Every row gives one point. To make a cloud, some directions were put in groups of two or more. Within a group, all points are equally far from the middle, so they leave a hole (a ring in 2 directions, a hollow ball in 3). The other directions are filled evenly. Then the cloud was stretched, turned, moved and blurred a little. How many holes are there, and how many directions does each take, smallest first?

Cloud, 14 rows:
[[ -3 -19]
 [-14  30]
 [-23  27]
 [-49 -12]
 [ 10  28]
 [ 54  -1]
 [-12  -5]
 [ 13  40]
 [-32  40]
 [ 20  44]
 [-23  31]
 [ 73  11]
 [-22   0]
 [ 47  22]]
Holes: 0

Cloud:
[[ 23 -23   0]
 [-55  -3   1]
 [-23  57  17]
 [-48  30  39]
 [-15  56  12]
 [-51  32  -5]
 [-52  23  36]
 [-35  22  52]
 [-25  24 -37]
 [ -4 -12 -48]
 [-42 -13  27]
 [-25 -22 -37]
 [-33  26  53]
 [ 20 -11  25]
 [-38 -26   0]
 [ -6  36 -30]
 [-32  53   4]
 [ 19 -22 -27]
 [ 30  17  -3]
 [ 16   2  38]
 [ 32   1   3]
 [-32  18 -37]]
Holes: 1 (3)

Cloud:
[[ 13 -22 -21  12]
 [ 30 -19 -20 -49]
 [ 12 -18  51  26]
 [-30  -4 -29 -47]
 [-69   7  23 -24]
 [ 29 -14 -16  22]
 [-44   8   6  -7]
 [ 38   0  34  59]
 [-45 -26 -67   4]
 [-60 -15  30  20]
 [ -1 -18 -13  45]
 [-26  47   6  33]
 [ 12   2  23 -57]
 [ -8  13  49  37]
 [-63   6   9 -48]
 [-20 -54 -37   0]
 [-30   8   8  31]
 [-32 -12 -20 -49]
 [ -3  22  23  49]
 [  3   4  58   5]
 [ 37  11  21  36]
 [  9 -20 -21 -43]
 [ 13   4  22   0]
 [  1  24  62   8]
 [ 22 -38   5  -9]
 [-40  12 -17  41]]
Holes: 0

Cloud (29 x 4):
[[-49  17 -47  25]
 [-39  24  20 -15]
 [-14  65 -19 -11]
 [-27 -34 -17  17]
 [-40 -21 -39   6]
 [ -1  22  37  18]
 [-42  24  20 -11]
 [ 15  12 -64  28]
 [ 17 -35 -17   8]
 [ 15  25  34   8]
 [-57  23   5   7]
 [ -6  51 -10  48]
 [ -4  18  23  46]
 [-13   4 -66 -17]
 [-17  69 -16   9]
 [-13  -2 -36 -41]
 [-18  14  24 -28]
 [-26  61 -22  30]
 [-38  26  19 -18]
 [-36  62 -16   5]
 [ -9  14  36 -10]
 [-45  -3 -50  13]
 [ 38 -19 -22  10]
 [-14 -38 -25  -2]
 [-30  37 -45  42]
 [ 43  23 -38  -2]
 [ 36 -20 -21  10]
 [ 10  48 -40 -26]
 [ 12  15 -69  12]]
Holes: 2 (2, 2)

Cloud:
[[ 14  -7  61   8  37   9]
 [ 42  39  33 -46   5  52]
 [ 14 -22 -55   4  30 -32]
 [ 21  35  16   7 -19  50]
 [ 25  21  -3  41 -33  17]
 [-30  -9 -29 -24  56  15]
 [-12  -9 -34  21  -5  40]
 [ 14 -28  53  -2  -3  -5]
 [ 48  29  18 -30 -23  50]
 [ 31 -49 -19  -1 -29 -24]
 [ 20  -2  59 -32  -1  14]
 [ 34  11  43  31  42 -14]
 [ 10  38 -48  36  14   9]
 [ 34  28 -25 -28 -60  39]
 [ 24   8 -48 -41  25  28]
 [ 23  23  50  -1  -9   3]
 [-20  27 -37   3  54  -1]
 [ 11 -22  33  10  29  54]
 [-19  19   8  36  17  14]
 [ 58  20 -11 -10  37   9]
 [ 67 -34 -28  11 -11  18]
 [ 33  37 -21 -30 -21   5]
 [ 36  43   0  14 -36  21]
 [ 14  21 -47  17  54 -14]
 [ 63  14  14   0   6  -7]
 [ 81 -42 -26   5  22  23]
 [ 36 -53  -3 -12  -3  40]
 [-11 -20 -35 -21  52   0]
 [ 53 -18  32 -39  -2  26]
 [-17  25 -21  22  55 -19]
 [ 11  23 -60  32 -18  22]
 [  5 -64 -21  23  -4 -34]
 [-10 -45 -16  -9  12  -8]
 [-11 -45  28   2  51  25]
 [ 34 -58  24  19 -18 -36]
 [ 58 -10 -26  40  14  28]
 [ -7  10   5   4  46 -39]
 [ 45 -36 -57  27  56  31]
 [ -9  -1   4 -33  -8 -26]
 [ 17   7  -2 -28  17 -24]
 [-11  23   3  22  20  44]
 [ 29  15 -25  24 -13  44]
 [  8  -8 -47  53  58   2]
 [ 13  32  26 -45 -42   2]
 [-33 -12   7  23  19 -39]
 [ 12 -18  35 -11 -45 -16]
 [ 17  -7 -50 -24  51  11]
 [ 47  -6 -11 -30 -34  46]
 [  5 -59 -41  49   3 -21]]
Holes: 1 (4)

Cloud, 75 rows:
[[-54  21  -8  63   2   4  16  15]
 [-41   9 -18 -18  36  26  19 -35]
 [-41  -4 -26 -16   0 -50  -7 -23]
 [-39  19  20  15   2 -18 -49  58]
 [  7  54 -49  16 -21  -9  25  17]
 [-17 -38  49   3  45  38 -26  -8]
 [  2 -36 -16 -11  39 -47 -28  13]
 [-44 -17  38 -15  12  24  39  19]
 [  4 -61   2   3  54  -1   1 -39]
 [ 14 -30 -18   4  11 -24 -61  -8]
 [-64   8  12  28  51 -25 -43  11]
 [-35  37   8 -15 -27 -10 -17  60]
 [-36 -33   7  19  35  33 -13 -50]
 [-36   4  -3  23  32 -78 -54  23]
 [-36 -36 -34 -15  60   0   6 -25]
 [  6 -28  -4 -31  25 -30  -7 -12]
 [-27  28  31 -14  35  25  33  16]
 [  7 -56   4   0  57   6 -18 -47]
 [ 16  24 -14  39  14  -1   8 -38]
 [  1  60 -26  36 -13 -30  15  39]
 [ -5  32 -18 -12  30 -31  17 -33]
 [ -2 -45  11  -7  52  25 -36  31]
 [  8 -29  21  50  46 -46 -22 -16]
 [-31 -38  45  -6   7  40  24   5]
 [  4 -32  28  13  48 -51  -6   5]
 [-24  16 -40  18  -7  62  47  -1]
 [-57  28  -5   8 -14  -3  27 -29]
 [-19 -16  -1  33   8 -36 -78  20]
 [ 10 -20  25  31  73  -4 -47 -35]
 [ 16  -1  13  66  42  22 -14  12]
 [-51  52  19   6  10 -59  -5  20]
 [-29  29 -11  15 -49 -15  40  58]
 [  9   8 -28   5 -28 -10  51  20]
 [-30  31  48  12   7  46  10   2]
 [-11   7   2  36  56 -15  27   0]
 [-44  27 -28  41   2  20 -42  18]
 [-25  16  21  47  55  17   4  -6]
 [  6  60  16 -10  33 -40 -28  28]
 [-40  15   4  53 -13  12  -2 -27]
 [-17 -38  19  17  25 -57 -46 -18]
 [-20  -9  20  24 -42  57  15   4]
 [-33  14  46  57   0  22  -8  24]
 [ -6 -73  27  12  56  17   7 -14]
 [ 14 -25  -1 -24  29  28 -17  34]
 [ 16 -33  14   8  34  36   0 -49]
 [ 12  40  57  15  10 -34  -4  24]
 [ 13   5 -13  -1 -18 -19   4  59]
 [-73 -10  -7  15  30 -44  -4  -8]
 [-50  -5 -13 -39 -17  14   5  18]
 [-60  23 -31  26  17 -47 -46   9]
 [-21   1  19  59   0  52 -15  23]
 [ 14  38 -36 -36   4  19   6  16]
 [  7 -24   0  31  60  -2 -18 -54]
 [-46  37   5   0  25  24 -23 -18]
 [-12  27  38   1  -4 -23 -61  12]
 [ 13  21  31  45  42  28  -7 -12]
 [ 21  31 -31  -7  -1  57  -3  11]
 [-17 -60  -3  -1  73  -6 -29  15]
 [  8 -19 -35  34   4 -16  26 -20]
 [-10 -23 -53 -11  47  19 -21 -34]
 [-25  20 -13  15   5  42  34  64]
 [-23  -9   0  15 -35  73  33  -7]
 [-44  49 -23  -8   5  34  -6  30]
 [ -3 -18 -14  20  69 -29 -24 -48]
 [-58  -7 -40 -11  11  10  17  41]
 [  4 -44  24  14  78 -33 -34  -2]
 [ 19 -28 -13 -18  11 -14 -42  -8]
 [  5 -53  11   0  72 -20 -40   5]
 [-64 -19  28  19  24 -26  19  21]
 [  4  29  -2  19  65 -34 -56  15]
 [  0  22 -10 -12   4  55  15  55]
 [  6 -17  38   9  16 -41  12  16]
 [ 13 -16 -22   6 -10  80  31  -2]
 [-32  45  15  45 -24  41   7  37]
 [ -5   1  -3  12  20  60 -42  21]]
Holes: 3 (2, 2, 4)

Cloud, 94 rows:
[[   5   24   29   12  -37  -21   41   -4   68]
 [   6  -27   17  -30   -6   12  -39  -11  -24]
 [  37  -14  -33  -63  -11    7  -42  -34   -3]
 [  -7   -3  -26   56   -9   19   23   24   40]
 [ -42   20    2   69  -28  -34  -18   -8  -15]
 [ -70    5  -20   -8    1  -30  -20    3  -48]
 [ -54  -26   19   18   11  -15  -12   22    0]
 [  46   47  -28  -91  -17    1  -32   -7   -6]
 [ -39   52    9   45   40   19   47   32   34]
 [ -21   47  -20   27  -32  -20   14  -10   -7]
 [ -68    4   39   59  -22   18   41   25   23]
 [ -27  -35   14   61   45   10    9  -28    5]
 [  -9  -56   27    3   33  -18    6  -22  -46]
 [   9   61  -12   -9   -9    9   32    7  -16]
 [ -47   31   16   24  -47   -1  -14    7   30]
 [ -84  -14   21  -28   27   11   20    8   -8]
 [ -38   25   14    8  -15   -1   39   37   54]
 [   8   28  -40  -58  -14  -16   10   -1  -23]
 [ -23  -11   28   13   -7   -5   56  -18   -2]
 [ -55  -13   41  -28   58   23   41  -36  -16]
 [ -23   36   72    5   57   -5   25   48   14]
 [  19   30   27   34    1   10   16   42   13]
 [  19  -16   40   23  -29   -7  -14   14    3]
 [ -66  -15   28  -31   40  -28   32  -20  -30]
 [   1   -4  -52  -13  -12  -18  -70  -19   -8]
 [ -33   26   28  -18  -18  -72    2   -7  -44]
 [  10  -19   68  -21   -5  -39  -23   36    5]
 [ -37   18   31   27    1   23   49  -15   25]
 [ -26  -54  -34   -6  -19  -12  -39   -8   22]
 [ -22  -23  -17    3  -60    1    4  -26  -25]
 [ -22    6  -20   47  -28    5   30    9  -20]
 [  16   23  -59  -23    2   22   46  -22  -49]
 [ -42   23   42   25    4  -66    4   13    7]
 [  47   25   22  -42  -66  -71  -37   18    1]
 [ -24  -27   50   22   57   10   31   26  -21]
 [ -47  -25   31  -26   64   -6  -11   24  -29]
 [ -55    8    7   23  -36  -25  -19  -12   19]
 [ -73  -11  -23  -13   37  -17  -25  -18   28]
 [ -81  -59   16   60   10  -25   51    9  -10]
 [ -34   22  -32   19   37  -22   10   16  -27]
 [  33   18   32  -33   24   -7   -7   15   -6]
 [ -30  -29  -57   21    2    6    3    8   26]
 [ -56  -34   28   24   21   -6   10  -15   17]
 [  -1   77    2  -19  -20    0   25   22    1]
 [  15   -8   21  -10  -59  -22   -7  -26  -14]
 [ -27   27   36   23  -23  -21    0  -14  -21]
 [   6   44  -20   18  -12  -24   -1   20   -2]
 [  23   24  -19   45  -32   -3    9   17   20]
 [  -9   14  -28  -13  -34   53    3  -10   38]
 [ -33  -38   11   -9    0  -63  -23    2  -22]
 [ -43   -4   34   27   -3  -14   61  -32   34]
 [  49    8   59    7  -54  -45   13    6  -25]
 [  15   -3  -26   15  -22  -43  -21    6   34]
 [  -8    6   25   52  -42   37   45   52    8]
 [   1   12  -56  -38  -11   10  -41   36  -32]
 [ -56   15   10   27  -20    2  -15   11   -1]
 [ -77   -6  -24  -17   75   43  -16  -27    5]
 [ -41   10    3  -34   31  -24    9  -22   -3]
 [  23  -38    5  -59  -29    7  -35  -51  -31]
 [  74   21    9  -47  -28    4  -23  -21    0]
 [ -29  -37   12  -13   31   10   53  -12  -36]
 [   7  -53  -25  -13  -11  -19  -54  -39   -6]
 [ -28   61   11   -1    0   37  -22   39   26]
 [ -54  -38   12   30   64   26   49   22  -44]
 [  27  -24   50  -43   17   -4  -22  -13   10]
 [   9  -35  -15  -25   33  -23  -13  -33   -1]
 [ -66  -15    8   15    4   19   -4  -54  -13]
 [ -43   22  -23   -4   39   22   45  -30  -11]
 [ -19  -23  -52  -39  -21  -12  -35   10    3]
 [ -12   31  -33   12  -25    8   -8  -47  -11]
 [ -29  -53   -3   27  -34  -21  -19  -42  -31]
 [ -10   -5  -41  -10    4   21   14  -16   25]
 [   4  -19   35 -107   31  -36  -21   13  -69]
 [ -70    7   53   63  -17   -4   39   11    7]
 [  -5   23   21  -48   -9   14  -32  -25  -24]
 [ -23   38   11   11  -68  -22    6  -16   30]
 [ -37   30    0   77   38  -15    6   29   34]
 [ -16    3  -30  -19   73   19  -10  -22    2]
 [  -3    0   -7  -11  -10    4   17   13   32]
 [ -33   45  -50   -2    9   54   23    7   -4]
 [  15   15   60   28   -9  -27   26   27   21]
 [ -59    4  -31   13   25   34  -11  -27   31]
 [ -10   62   19   49  -11    8   41   31   14]
 [ -39    8  -28    6  -18  -25  -35    2   35]
 [  21  -24   36  -31  -31   -4   -8  -22   -2]
 [   2   14  -20    9  -23   38   -6   55   73]
 [ -31  -20  -18   39    3  -52  -25  -10  -15]
 [ -27    7  -26    3    8  -29  -39  -14   43]
 [   8  -31  -22  -37  -38  -25   -1  -57  -28]
 [   7   21   43   50   24  -15   35   40   14]
 [   2  -17   -9  -64   42   -2   -1  -34  -13]
 [ -36   -1  -38    8    0  -36  -41    1   -2]
 [ -26    5  -28    0   21  -11  -27  -33   18]
 [ -45   -9   52  -27   11    4   39   22   17]]
Holes: 0
